Each row is a point. The last column is the point's height on a tilted bowl or saddle (a function of degree 2), plus a little noise. Count its main directions that bend up, bend down and stay straight.

Points, 9 rows:
| -0.028 | -0.040 |  0.015 |
|  0.034 | -0.070 | -0.027 |
| -0.038 |  0.014 |  0.015 |
| -0.061 |  0.005 | -0.049 |
|  0.026 | -0.029 |  0.047 |
| -0.002 | -0.026 |  0.060 |
| -0.030 | -0.002 |  0.036 |
|  0.025 |  0.048 | -0.014 |
| -0.034 | -0.033 |  0.011 |
Directions: 0 up, 2 down, 0 straight

Points, 16 rows:
|  0.061 |  0.062 | -0.010 | -0.090 |
|  0.026 | -0.022 | -0.039 |  0.003 |
| -0.049 |  0.017 |  0.002 | -0.005 |
|  0.086 |  0.012 |  0.015 | -0.035 |
|  0.023 | -0.012 | -0.049 |  0.021 |
|  0.016 |  0.003 |  0.015 | -0.015 |
| -0.023 |  0.044 |  0.005 | -0.025 |
|  0.022 | -0.027 | -0.014 | -0.026 |
|  0.007 |  0.027 |  0.000 | -0.025 |
|  0.062 |  0.026 |  0.066 |  0.061 |
|  0.009 | -0.046 | -0.055 |  0.024 |
| -0.001 |  0.043 | -0.029 | -0.028 |
| -0.003 |  0.050 | -0.033 | -0.034 |
|  0.021 |  0.045 | -0.044 | -0.026 |
| -0.004 |  0.027 |  0.036 |  0.012 |
|  0.049 |  0.018 |  0.016 | -0.025 |
Directions: 1 up, 1 down, 1 straight

Points, 22 rows:
|  0.020 | -0.025 |  0.035 |  0.017 | -0.005 |
|  0.012 |  0.003 | -0.066 |  0.003 |  0.018 |
| -0.027 | -0.023 | -0.029 |  0.013 | -0.016 |
|  0.011 | -0.002 | -0.008 | -0.038 | -0.019 |
|  0.006 |  0.020 |  0.040 |  0.035 |  0.009 |
| -0.065 | -0.031 |  0.037 |  0.061 |  0.033 |
| -0.040 |  0.024 |  0.022 |  0.017 | -0.004 |
|  0.023 | -0.029 | -0.034 | -0.016 | -0.012 |
|  0.015 | -0.047 |  0.032 | -0.019 | -0.012 |
| -0.039 |  0.001 | -0.017 |  0.039 | -0.002 |
| -0.046 |  0.047 |  0.098 | -0.020 |  0.130 |
| -0.033 |  0.028 | -0.054 |  0.004 |  0.002 |
| -0.011 |  0.035 |  0.035 | -0.095 |  0.067 |
| -0.039 |  0.032 |  0.042 |  0.020 |  0.014 |
|  0.024 |  0.019 |  0.016 | -0.063 |  0.010 |
| -0.051 |  0.004 | -0.022 |  0.046 |  0.011 |
|  0.016 |  0.031 |  0.006 |  0.014 | -0.015 |
|  0.046 |  0.035 |  0.055 |  0.001 |  0.033 |
|  0.038 | -0.029 | -0.005 | -0.013 | -0.015 |
|  0.002 | -0.028 | -0.023 |  0.037 | -0.005 |
| -0.025 | -0.019 | -0.065 | -0.001 |  0.012 |
|  0.072 | -0.022 | -0.011 |  0.031 |  0.029 |
Directions: 3 up, 0 down, 1 straight

Points (38 x 7):
| -0.049 |  0.021 | -0.056 | -0.014 | -0.031 |  0.003 |  0.015 |
| -0.008 | -0.026 |  0.036 | -0.004 | -0.019 | -0.001 | -0.007 |
|  0.058 | -0.016 |  0.039 |  0.001 | -0.011 | -0.014 |  0.028 |
| -0.021 | -0.035 | -0.054 |  0.006 |  0.039 | -0.017 | -0.014 |
| -0.054 | -0.070 | -0.037 | -0.064 | -0.008 |  0.056 | -0.051 |
|  0.049 |  0.002 | -0.013 | -0.057 | -0.063 | -0.002 | -0.021 |
| -0.008 |  0.017 | -0.027 |  0.032 | -0.044 | -0.008 | -0.003 |
|  0.014 | -0.062 | -0.021 |  0.009 | -0.015 |  0.047 | -0.003 |
|  0.033 |  0.032 |  0.071 | -0.070 | -0.028 |  0.012 | -0.003 |
|  0.034 | -0.012 |  0.003 |  0.056 | -0.026 |  0.044 |  0.017 |
| -0.045 |  0.012 |  0.010 |  0.026 |  0.030 | -0.032 |  0.012 |
| -0.001 | -0.065 |  0.002 |  0.046 |  0.025 | -0.087 | -0.052 |
| -0.027 |  0.028 |  0.004 | -0.016 |  0.034 | -0.001 | -0.010 |
|  0.053 |  0.032 | -0.008 | -0.007 | -0.007 |  0.007 |  0.011 |
|  0.027 |  0.015 | -0.006 |  0.055 |  0.021 |  0.063 | -0.007 |
| -0.051 |  0.009 |  0.039 |  0.024 | -0.039 |  0.002 | -0.010 |
|  0.024 |  0.013 | -0.034 | -0.026 |  0.062 |  0.025 | -0.040 |
|  0.036 | -0.027 | -0.012 |  0.042 |  0.001 | -0.034 | -0.015 |
| -0.102 | -0.028 | -0.025 |  0.057 | -0.050 | -0.054 |  0.133 |
|  0.050 |  0.010 | -0.005 | -0.030 | -0.068 |  0.022 | -0.007 |
| -0.025 |  0.022 |  0.039 |  0.020 |  0.005 | -0.007 | -0.016 |
|  0.077 | -0.006 | -0.037 |  0.015 |  0.001 |  0.020 |  0.022 |
| -0.009 | -0.047 |  0.032 |  0.029 | -0.012 | -0.049 | -0.020 |
|  0.053 | -0.034 |  0.027 | -0.062 |  0.042 | -0.003 |  0.038 |
| -0.004 | -0.011 | -0.070 | -0.041 |  0.056 |  0.017 | -0.061 |
|  0.001 |  0.025 |  0.008 |  0.004 | -0.004 |  0.023 | -0.008 |
|  0.001 |  0.018 | -0.041 |  0.049 |  0.013 | -0.042 | -0.011 |
| -0.054 | -0.004 | -0.032 | -0.011 |  0.002 | -0.024 |  0.034 |
| -0.003 |  0.079 |  0.032 |  0.023 |  0.046 | -0.029 | -0.050 |
|  0.005 |  0.029 |  0.079 | -0.027 | -0.078 | -0.013 | -0.076 |
| -0.005 |  0.009 | -0.013 | -0.030 | -0.006 | -0.014 | -0.008 |
|  0.038 | -0.007 |  0.015 |  0.012 | -0.027 |  0.050 |  0.020 |
| -0.038 | -0.006 |  0.006 | -0.020 | -0.041 | -0.003 | -0.008 |
|  0.013 | -0.026 | -0.011 |  0.015 |  0.003 |  0.016 |  0.001 |
|  0.037 | -0.015 |  0.041 | -0.028 |  0.010 | -0.032 |  0.002 |
|  0.016 | -0.049 |  0.004 |  0.076 |  0.054 |  0.009 | -0.013 |
|  0.091 |  0.019 | -0.026 |  0.037 | -0.038 |  0.036 |  0.051 |
|  0.000 | -0.017 |  0.031 |  0.012 |  0.009 | -0.010 | -0.005 |
Directions: 1 up, 3 down, 2 straight

Points, 65 rows:
| -0.015 | -0.068 | -0.038 | -0.056 |  0.005 | -0.019 | -0.015 | -0.027 | -0.021 |
|  0.000 |  0.008 |  0.051 | -0.015 | -0.028 | -0.050 |  0.011 | -0.016 | -0.034 |
| -0.050 |  0.033 | -0.016 | -0.035 | -0.027 |  0.055 | -0.010 | -0.031 | -0.033 |
| -0.020 |  0.000 |  0.020 | -0.024 |  0.038 | -0.083 |  0.073 |  0.044 | -0.037 |
|  0.009 |  0.018 | -0.045 |  0.035 | -0.016 |  0.017 | -0.048 | -0.053 | -0.029 |
|  0.001 | -0.001 |  0.001 |  0.013 | -0.079 |  0.055 | -0.035 |  0.044 | -0.041 |
| -0.021 | -0.030 |  0.035 | -0.038 | -0.009 | -0.055 | -0.017 |  0.012 | -0.025 |
|  0.039 |  0.050 | -0.042 |  0.001 | -0.017 | -0.065 |  0.073 | -0.031 | -0.056 |
|  0.033 |  0.023 |  0.007 |  0.012 |  0.023 |  0.025 |  0.049 |  0.008 | -0.023 |
|  0.013 |  0.000 |  0.009 |  0.043 | -0.015 | -0.010 |  0.031 | -0.034 | -0.027 |
|  0.071 | -0.019 | -0.019 | -0.021 | -0.026 |  0.003 | -0.005 |  0.081 | -0.051 |
|  0.038 |  0.017 | -0.027 |  0.039 | -0.044 | -0.004 | -0.032 | -0.009 | -0.028 |
| -0.034 |  0.012 | -0.004 |  0.011 | -0.018 | -0.035 | -0.028 |  0.034 | -0.011 |
| -0.056 | -0.035 | -0.007 |  0.019 |  0.049 | -0.006 | -0.042 |  0.054 | -0.012 |
| -0.006 | -0.055 |  0.024 | -0.037 | -0.095 |  0.050 |  0.033 |  0.000 | -0.069 |
|  0.068 |  0.036 | -0.043 | -0.013 | -0.034 | -0.029 |  0.028 |  0.014 | -0.040 |
|  0.000 |  0.031 |  0.002 | -0.011 |  0.045 | -0.054 | -0.015 | -0.026 | -0.022 |
| -0.027 | -0.003 |  0.015 |  0.010 | -0.017 |  0.044 |  0.018 |  0.006 | -0.014 |
|  0.018 | -0.024 |  0.019 | -0.060 | -0.006 | -0.024 |  0.016 |  0.009 | -0.021 |
| -0.033 | -0.001 |  0.022 |  0.000 |  0.061 |  0.094 |  0.013 |  0.002 | -0.035 |
| -0.007 | -0.004 |  0.034 |  0.028 |  0.012 | -0.010 |  0.020 | -0.040 | -0.023 |
|  0.000 |  0.001 |  0.032 | -0.051 |  0.017 |  0.046 |  0.040 |  0.029 | -0.026 |
|  0.057 |  0.013 | -0.002 | -0.063 | -0.010 | -0.010 |  0.041 | -0.035 | -0.035 |
|  0.006 | -0.019 |  0.031 |  0.012 | -0.002 |  0.021 | -0.055 |  0.059 | -0.021 |
| -0.039 | -0.030 |  0.030 |  0.008 | -0.008 | -0.050 |  0.068 |  0.033 | -0.031 |
|  0.002 |  0.031 |  0.019 | -0.051 | -0.049 |  0.026 |  0.043 |  0.001 | -0.039 |
|  0.021 |  0.002 |  0.025 |  0.030 |  0.028 | -0.016 | -0.036 |  0.010 | -0.014 |
|  0.031 |  0.006 | -0.041 |  0.016 | -0.006 |  0.048 |  0.030 | -0.009 | -0.023 |
|  0.044 | -0.012 |  0.009 |  0.072 | -0.049 |  0.028 | -0.014 | -0.004 | -0.045 |
|  0.023 |  0.043 |  0.092 | -0.044 |  0.026 |  0.024 | -0.058 | -0.032 | -0.071 |
|  0.040 |  0.000 | -0.066 |  0.035 | -0.025 | -0.032 |  0.049 | -0.057 | -0.050 |
| -0.016 | -0.031 |  0.027 | -0.019 | -0.027 |  0.071 |  0.035 | -0.017 | -0.034 |
| -0.030 | -0.052 | -0.002 |  0.017 |  0.023 |  0.068 |  0.082 |  0.038 | -0.043 |
|  0.007 | -0.011 |  0.017 | -0.046 |  0.052 |  0.011 |  0.049 | -0.036 | -0.021 |
|  0.020 | -0.001 | -0.020 | -0.039 |  0.034 | -0.011 |  0.007 | -0.014 | -0.006 |
| -0.059 | -0.016 |  0.000 |  0.002 | -0.044 | -0.037 | -0.029 |  0.051 | -0.025 |
| -0.006 |  0.014 |  0.003 |  0.028 | -0.023 | -0.012 |  0.023 | -0.046 | -0.026 |
| -0.044 |  0.035 | -0.010 |  0.001 |  0.060 |  0.094 | -0.054 | -0.025 | -0.050 |
| -0.011 |  0.029 |  0.019 |  0.074 |  0.017 | -0.052 |  0.012 |  0.086 | -0.041 |
|  0.029 |  0.080 | -0.022 | -0.011 |  0.027 | -0.055 |  0.021 |  0.000 | -0.039 |
|  0.009 |  0.017 |  0.060 |  0.042 | -0.080 |  0.043 |  0.063 |  0.012 | -0.081 |
| -0.004 |  0.026 | -0.022 | -0.002 | -0.027 |  0.026 |  0.044 |  0.020 | -0.019 |
|  0.049 |  0.034 | -0.003 | -0.018 |  0.033 |  0.052 | -0.011 |  0.016 | -0.026 |
|  0.016 |  0.015 | -0.037 | -0.010 | -0.038 | -0.028 |  0.036 | -0.039 | -0.027 |
| -0.054 |  0.015 |  0.070 | -0.039 | -0.008 |  0.047 | -0.096 |  0.018 | -0.066 |
| -0.005 |  0.008 | -0.014 | -0.005 | -0.051 |  0.038 |  0.017 |  0.058 | -0.027 |
| -0.060 |  0.030 | -0.026 | -0.022 | -0.004 |  0.002 |  0.026 |  0.030 | -0.013 |
|  0.003 | -0.038 |  0.061 |  0.027 |  0.006 | -0.048 |  0.026 |  0.022 | -0.032 |
| -0.002 | -0.074 | -0.012 | -0.012 |  0.005 |  0.019 |  0.050 | -0.024 | -0.024 |
| -0.003 | -0.025 | -0.003 | -0.025 |  0.000 |  0.015 | -0.032 | -0.045 | -0.013 |
|  0.013 | -0.031 |  0.025 |  0.019 |  0.001 |  0.023 |  0.082 |  0.074 | -0.049 |
| -0.020 |  0.011 | -0.065 |  0.016 | -0.083 |  0.035 | -0.023 | -0.010 | -0.045 |
|  0.039 |  0.002 |  0.035 | -0.044 | -0.005 | -0.029 |  0.036 | -0.009 | -0.029 |
|  0.007 | -0.002 |  0.065 |  0.019 |  0.010 | -0.010 |  0.055 | -0.005 | -0.036 |
| -0.014 | -0.002 | -0.009 | -0.009 | -0.018 | -0.034 | -0.054 |  0.015 | -0.014 |
| -0.021 |  0.053 | -0.020 |  0.012 |  0.027 | -0.006 |  0.075 | -0.009 | -0.033 |
|  0.010 |  0.001 |  0.028 | -0.004 | -0.004 | -0.032 |  0.022 |  0.002 | -0.013 |
|  0.004 |  0.017 |  0.018 |  0.002 |  0.049 | -0.010 |  0.008 | -0.015 | -0.012 |
|  0.050 |  0.027 | -0.019 |  0.013 | -0.029 | -0.008 |  0.034 |  0.031 | -0.030 |
|  0.033 |  0.002 | -0.001 | -0.053 |  0.101 |  0.018 | -0.008 | -0.020 | -0.035 |
|  0.019 | -0.036 |  0.000 | -0.006 | -0.015 |  0.000 | -0.054 | -0.028 | -0.019 |
| -0.043 | -0.050 | -0.020 |  0.059 | -0.007 | -0.026 |  0.010 |  0.024 | -0.019 |
|  0.017 | -0.037 |  0.041 | -0.038 |  0.051 | -0.040 | -0.020 | -0.004 | -0.027 |
|  0.007 |  0.055 |  0.029 |  0.032 |  0.022 |  0.072 | -0.059 |  0.069 | -0.047 |
|  0.042 |  0.000 | -0.007 |  0.025 |  0.006 |  0.033 |  0.015 | -0.008 | -0.018 |
Directions: 0 up, 8 down, 0 straight
